Each point is reached from the start by the listed moves, each made once or not at all, plus a little noise. Say if it took an odd or an even number of moves. Then give how often each move was made.

Moves:
(1): -44 -33 6
(2): 36 -4 45
(3): -22 39 26
Start: -19 31 -23
Points:
-24 31 -23 => even (0, 0, 0)
-7 74 47 => even (0, 1, 1)
-45 35 51 => odd (1, 1, 1)
-33 73 0 => odd (0, 0, 1)

Moves:
(1): 39 22 -43 31 -39 21 -30 24 35 -6
(2): -15 -5 -36 33 -15 5 -35 22 21 9
(3): 57 20 -40 -37 -11 -37 22 8 23 95
(4): -10 6 55 -28 -2 22 -17 61 -44 33
(5): 30 25 -10 54 4 -59 2 84 27 -14
(6): -16 39 -8 0 19 -14 24 12 36 3
(7): 15 8 2 0 -32 -22 49 -39 -26 -19
(8): 14 0 -38 11 16 27 29 -11 8 31
(9): 8 -34 8 -16 -20 24 11 21 2 22
Start: -38 -29 4 34 15 15 9 -3 -18 -16
Points:
-9 2 -30 25 -9 96 23 104 14 61 => odd (1, 0, 0, 1, 0, 1, 0, 1, 1)
29 -40 -62 11 -58 -16 60 10 -7 95 => even (0, 1, 1, 0, 0, 0, 1, 0, 1)
43 -19 -18 85 -26 50 4 173 2 43 => odd (1, 0, 0, 1, 1, 0, 0, 1, 1)

Moves:
(1): 37 -47 -33 15 -49 11 -25 -60 -5 2 10 2 37 18 26 -15 9 -3 2 37 4
(2): 10 0 6 -9 23 -9 -32 8 28 -2 15 -4 0 12 -5 -2 3 -16 -2 -3 18
(3): 10 8 -14 -3 10 31 -1 -36 0 5 6 -7 -8 19 5 20 -22 7 -5 6 7
(4): 36 -9 2 15 3 -2 -2 -16 23 -4 2 -33 -11 -22 12 -13 -2 -16 7 -4 1
(5): 23 -9 -19 27 -5 6 19 -5 -8 -16 2 1 32 -1 23 -5 6 -5 -27 5 4
(6): 18 6 -6 -2 -22 8 -16 -23 15 -6 -22 3 11 -31 11 -2 -13 -9 -1 8 4
(7): 11 2 15 21 -20 36 6 1 -19 -19 -6 42 -1 15 -4 17 13 -1 -8 7 -6
(8): 2 -5 -2 -1 7 13 10 -1 -3 18 -13 5 -8 -3 -9 6 15 -8 9 7 18
(9): -2 -27 27 -26 -2 -8 39 20 -30 10 18 31 14 18 -17 -12 8 2 -1 -10 12
(10): 8 -7 -17 23 -20 1 -21 -26 7 4 26 -20 -11 -8 -39 -19 -18 -31 6 -21 -8
(11): 1 11 15 -7 25 -26 -7 -13 6 27 5 1 -1 15 0 -17 7 13 -12 22 -8
(12): 5 7 -5 -3 6 11 -29 3 -21 16 2 -23 1 -16 -11 8 -8 18 16 3 -1
(13): 8 18 10 19 4 28 19 -31 -5 -10 -10 12 0 -2 22 1 47 -10 37 -12 2
(14): 6 3 -16 -2 44 -14 21 20 23 -48 41 19 -21 1 -12 -1 43 21 -14 31 6
(15): -6 -11 6 -26 17 22 -21 -8 25 1 -20 -15 3 12 -31 -3 -13 36 -2 0 -13
(16): -27 -38 12 34 1 24 -45 -27 24 11 -3 10 -1 -1 -2 15 -36 -3 16 10 10
(17): -26 -9 -1 19 -12 27 14 5 -8 -37 17 -6 36 25 -36 3 11 -18 -23 23 16
(18): 4 18 -21 25 -12 -8 20 23 -13 -42 -22 -2 20 0 -18 -21 -45 3 21 -8 11
Start: -10 23 -14 16 -14 -6 4 42 25 -23 -24 44 39 -9 -1 -3 23 56 3 0 17
Points:
11 -13 -17 38 -4 34 -58 5 102 -62 15 -34 56 11 -100 -35 3 9 -11 -5 30 => odd (0, 1, 0, 1, 0, 0, 0, 0, 0, 1, 0, 0, 0, 0, 1, 0, 1, 0)
39 13 -36 62 14 60 80 -48 23 -76 46 85 84 25 -53 -29 106 21 -29 60 68 => even (0, 0, 1, 0, 1, 1, 0, 1, 1, 1, 1, 0, 1, 1, 0, 0, 1, 0)
84 -45 -27 106 -5 36 -99 -99 69 0 -2 10 98 -4 65 -31 49 33 38 57 45 => even (1, 1, 0, 1, 1, 0, 0, 0, 0, 0, 1, 1, 1, 0, 0, 1, 0, 0)
79 -22 -46 110 11 145 -82 -112 98 -112 -22 50 98 33 -53 -7 32 68 42 128 85 => odd (1, 1, 1, 1, 0, 1, 1, 1, 0, 0, 1, 1, 1, 1, 1, 1, 1, 1)
131 -46 -61 47 -4 64 19 -139 73 -41 22 44 76 7 -9 -62 88 53 1 68 45 => even (1, 0, 1, 1, 1, 1, 0, 1, 1, 1, 1, 0, 1, 1, 1, 0, 0, 0)
58 -57 -54 107 -42 104 38 -84 47 -123 -1 80 111 13 -20 -23 37 22 51 88 108 => odd (1, 0, 1, 1, 0, 1, 0, 1, 1, 0, 0, 0, 1, 1, 0, 1, 1, 1)
32 -68 -44 56 -23 137 -54 -32 42 -114 -1 99 125 60 -104 8 -13 84 12 112 102 => odd (1, 1, 1, 0, 0, 1, 1, 1, 1, 0, 0, 1, 0, 1, 1, 1, 1, 1)

Moves:
(1): 29 24 2 -22 1 38 -2 2 -7 -35 -33 4 2 22 -3 -9 -20 19 9 17 12 12 24 24
(2): -12 -20 6 -20 -11 2 17 19 5 9 -21 -12 1 -14 -1 -11 -2 -29 -4 11 17 4 7 -22
(3): 8 7 -20 -13 5 8 -17 8 8 14 -21 -16 -9 -17 7 12 1 -12 8 -11 -18 -18 16 14
(4): 26 6 -1 -17 -15 12 -2 -44 22 17 7 -2 3 -17 40 -7 18 -14 -25 -28 14 -9 12 -17
(5): -21 -26 -2 -5 9 19 -20 -31 -20 4 42 16 10 23 29 20 1 -8 -7 -19 15 -35 1 -15
(6): -54 3 7 20 1 13 -11 -10 -9 5 40 -6 8 46 -7 -19 2 12 12 0 -11 -1 -11 31
(7): 0 -3 -2 0 7 -2 -8 9 15 11 -2 -6 29 -16 -12 27 14 8 8 -10 15 6 8 -37
(8): 11 33 -24 38 -13 -10 4 -21 -13 -4 18 4 -4 -12 -29 1 24 4 12 -17 32 -14 -9 16
(9): -27 -27 -40 9 27 -4 -16 -24 30 -10 -26 2 -11 -9 -14 36 -30 3 14 -34 -27 0 -16 -3
(10): -9 21 -21 -1 -7 -31 15 28 27 -3 -9 0 9 -10 -6 21 10 12 26 -7 4 27 -1 5
(11): 8 -23 40 -6 36 -19 27 -1 -3 -4 -18 -18 13 -6 -14 -7 7 -20 6 -24 -5 -11 -6 -8
(12): 9 19 12 -8 -8 27 -12 15 7 -39 15 10 25 5 -8 34 -20 -33 -15 -21 -29 -20 -39 -24
(13): -23 -43 35 -21 -20 5 -17 3 -8 17 -8 18 5 -18 14 -1 8 2 -10 9 -9 25 -5 -29
(14): 2 13 -21 -36 14 30 4 8 -3 -29 -1 -4 22 -39 -4 1 6 -4 -11 -16 -31 -35 16 -19
(15): -2 13 -18 17 -42 -4 11 3 -5 22 16 1 -3 1 -7 7 16 27 -5 10 -25 12 10 13
(16): -12 2 0 16 -2 23 12 8 -1 2 1 -1 -8 18 11 -2 -6 -16 -5 -11 11 13 -7 -26
(17): -9 -9 1 15 19 -1 9 -3 47 -31 7 13 13 -2 5 -4 -1 -14 15 -18 -19 -21 10 -13
(18): -24 10 16 0 29 -6 31 -12 -15 6 16 -7 -17 -10 -6 13 -32 19 12 7 -11 -10 7 -7
(19): -6 5 -23 -4 -13 16 8 -6 -1 14 19 40 -16 17 -32 -21 24 7 23 -15 18 25 -6 -22
(20): 5 -2 5 27 34 28 14 -9 -11 -25 21 -13 -4 -13 -20 19 -46 -7 9 0 -18 -14 -31 36
(21): -7 19 -18 6 8 6 3 7 10 2 -1 -19 21 -39 -11 -1 -2 -20 3 -17 -16 32 39 -4
(22): 20 20 9 16 15 15 -12 -5 4 -20 -18 23 44 -20 -10 -41 -38 3 10 20 -10 0 -2 26
(23): 17 -18 13 6 -13 -4 -20 -9 -31 10 -37 -42 -11 11 30 10 -24 5 10 49 -24 21 -8 22
(24): 6 -20 19 -15 -20 -10 -32 35 11 -9 -3 -20 31 4 23 11 -23 7 3 -17 -3 5 0 -16
Start: -4 3 -16 -32 -15 -3 -3 11 -20 -60 -15 -14 8 10 -15 -10 10 12 12 -14 36 -13 -13 21
Points:
-30 -73 36 -45 11 127 -83 -36 28 -134 -52 -73 146 -32 35 38 -143 -66 45 -88 -121 -31 -10 35 => odd (1, 1, 1, 1, 1, 1, 0, 0, 1, 0, 1, 1, 1, 0, 1, 0, 1, 0, 0, 1, 1, 1, 1, 1)
92 45 52 -52 35 93 -16 10 12 -175 -45 -50 142 -54 -19 -10 -113 -52 13 -83 -19 -17 -18 38 => even (1, 0, 0, 1, 0, 0, 0, 0, 0, 0, 1, 1, 0, 0, 0, 0, 0, 0, 0, 1, 1, 1, 0, 1)
-71 -25 -7 -62 32 97 -46 -50 -46 -154 15 14 76 23 -53 47 -12 -13 22 -119 -17 -94 -57 -5 => odd (1, 0, 0, 0, 1, 1, 0, 1, 1, 0, 1, 1, 1, 1, 0, 0, 0, 0, 0, 0, 0, 0, 0, 0)
-15 2 -110 -119 -80 77 -47 39 69 -50 -77 2 61 -53 1 62 29 52 49 -127 -1 52 37 -91 => even (1, 0, 1, 1, 0, 0, 1, 0, 1, 1, 0, 0, 1, 1, 1, 1, 0, 0, 1, 0, 0, 0, 0, 1)
0 18 -21 -30 -1 -18 -24 48 28 -78 -60 -24 52 -17 -4 -9 -74 40 121 -6 -27 16 1 30 => even (0, 0, 1, 0, 0, 0, 0, 0, 0, 1, 0, 0, 0, 0, 0, 0, 1, 1, 1, 0, 0, 1, 1, 1)
-77 -25 -2 16 -26 82 6 -52 -8 3 46 -36 0 10 7 22 -16 28 66 -33 -40 15 -17 -14 => even (0, 0, 1, 1, 0, 1, 1, 0, 0, 0, 0, 0, 1, 0, 1, 1, 1, 1, 1, 1, 0, 0, 1, 0)
-17 39 -108 -53 -60 83 -28 -4 48 -113 -8 8 69 -1 -16 64 -17 -54 46 -170 85 29 -7 -82 => even (1, 1, 0, 1, 1, 0, 0, 1, 1, 1, 0, 1, 0, 0, 0, 1, 0, 0, 1, 0, 1, 0, 0, 1)
-17 -21 -55 -71 55 7 -17 -9 14 -95 -81 -25 21 14 -17 64 -20 7 68 -91 17 -37 5 39 => even (1, 0, 1, 0, 1, 0, 0, 0, 1, 1, 1, 0, 0, 0, 0, 0, 0, 0, 0, 0, 0, 0, 0, 0)
28 -24 -52 -40 -14 50 -101 -16 -35 -99 -115 -51 61 0 16 18 -102 4 65 -16 29 -37 0 66 => odd (1, 1, 1, 0, 1, 0, 0, 1, 1, 0, 0, 0, 0, 0, 0, 0, 0, 0, 0, 0, 0, 1, 1, 1)
-99 6 8 -25 -5 37 4 26 -3 -119 -6 12 43 56 -86 47 -46 29 100 -124 18 37 -83 -36 => even (1, 0, 0, 0, 0, 1, 0, 1, 1, 1, 1, 1, 1, 0, 0, 1, 0, 1, 1, 0, 0, 0, 0, 1)
-5 38 -72 -13 -21 6 5 7 69 -95 -13 -19 69 -38 -56 57 14 -57 55 -205 36 36 -44 -78 => even (0, 0, 0, 1, 0, 0, 0, 1, 1, 1, 1, 1, 0, 0, 0, 1, 0, 0, 1, 0, 1, 0, 0, 1)
-18 16 -46 6 43 40 -12 -28 72 -106 -74 -62 103 -168 -35 98 -111 -60 84 -82 -62 -3 -27 -15 => odd (0, 1, 1, 1, 0, 0, 1, 1, 1, 1, 0, 1, 1, 0, 0, 0, 1, 1, 0, 1, 1, 1, 1, 0)
